Rows are points. Examples show where two turns around zero, p and q, send a point. Where does a point land after both, in the order given? Backwards means that the second turn is done in reverse. Each puzzle has new turns, and all numbers are rounded.

Turn p:
-26, -32 -> 13, 39
-23, -3 -> 20, 11
27, 24 -> -17, -32
21, 11 -> -16, -18
Turn q:
-6, -51 -> -28, -43
1, 0 -> 1, 0
13, 23 -> 22, 15
-9, 27 -> 4, 28
Where do these land?
q, then p: -30, -14 -> 31, 11
q, then p backwards: 33, -13 -> -13, 33
p, then q: -3, 27 -> 0, -27

Turn p:
-35, -22 -> 39, 14
23, 27 -> -28, -22
12, -4 -> -11, 6
Turn q:
-14, 27 -> 25, -17
-32, -20 -> 19, 33
37, 10 -> -28, -26
8, -17 -> -15, 11
Where do these land?
p, then q: 31, 11 -> 27, 19
q, then p: 29, -19 -> 33, -10
p, then q: -28, 0 -> -27, -8
q, then p backwards: -33, 8 -> -31, -15

Turn p:
-19, 26, -1 -> 31, 5, 8
7, -61, -2 -> -43, -15, -42
6, 11, -15 -> 4, -12, 15
5, 24, 19 -> 8, 24, 18
Turn q:
5, 1, 24 -> -20, -14, -1
-25, 28, -1 -> 23, -23, -18
46, -24, -43 -> -7, 67, 3
-19, 14, 19 -> 3, -30, -5
-6, -19, 2 -> -1, 0, 20
Where do these land?
q, then p: 4, -24, 31 -> 11, 21, -31
q, then p: 38, -14, 29 -> 42, 5, -26
p, then q: -33, 11, -23 -> -23, 35, 6
p, then q: 8, -17, 14 -> 22, -7, -4
p, then q backwards: -22, 30, -14 -> -35, -1, -20
q, then p: 5, 14, -36 -> -1, -13, 37

Turn p:
38, -1, 18, -7 -> 25, -23, -26, 7
-44, 6, -18, 39 -> -17, 24, 42, -34
29, -30, 6, -16 -> 13, -31, -5, 30
13, 1, 14, -4 -> 6, -12, -15, -1
-36, 27, -38, 10 -> -12, 53, 23, -11
-1, -2, 18, -22 -> -15, -10, -20, 9
Turn q:
4, 24, 27, -13 -> -23, -13, -21, -19
11, -1, 20, 17 -> -16, 21, -9, -2
7, 15, -17, 1 -> -9, -14, 9, 14
0, -65, -43, -12 -> 70, 12, 7, 34
-21, 26, 13, 7 -> -21, -7, 13, -26
Where do these land?
p, then q: -20, -24, -26, -23 -> -22, 26, 20, -25
q, then p: -18, 27, 56, 27 -> -52, 37, -23, 16
p, then q: -11, 5, -3, 20 -> -1, -12, -16, -12
q, then p backwards: 27, 16, -11, -13 -> 5, -19, 14, -26
p, then q: 22, -24, -16, -10 -> -12, 33, -1, 13

Turn p:
-6, -20, -1, -4 -> 9, -4, 11, 16
14, -11, 25, 6 -> -15, -25, 10, 2
-2, 47, -37, -43 -> -11, 58, -44, 4
27, -22, 4, 32 -> 13, -45, -4, -6
-32, 7, 9, 10 -> 5, 16, 27, -17
Turn q:
30, -15, -13, 4 -> -1, 14, -24, 23
17, 49, 20, -6 -> 13, -47, 15, 22
-25, -37, 9, 17 -> -9, 18, -18, -40
-23, 30, -46, -24 -> -17, 17, 56, 21
8, -13, 21, -12 -> 25, 0, -12, -7
-7, -15, 9, 21 -> -11, -1, -17, -19
Where do these land?
p, then q: -29, -19, 54, -8 -> 20, -31, -8, -52
p, then q: -11, -8, 23, 8 -> 17, -7, -6, -20
p, then q backwards: 32, -7, 16, 27 -> -2, 23, 30, 25
q, then p: 15, 28, -27, -42 -> -15, -40, 12, -39
p, then q: 7, -18, -14, -13 -> -21, -3, -16, 6
p, then q: -24, 18, -35, 1 -> 4, -18, 14, 40
p, then q: 11, 7, -16, 27 -> 13, 23, -2, 21
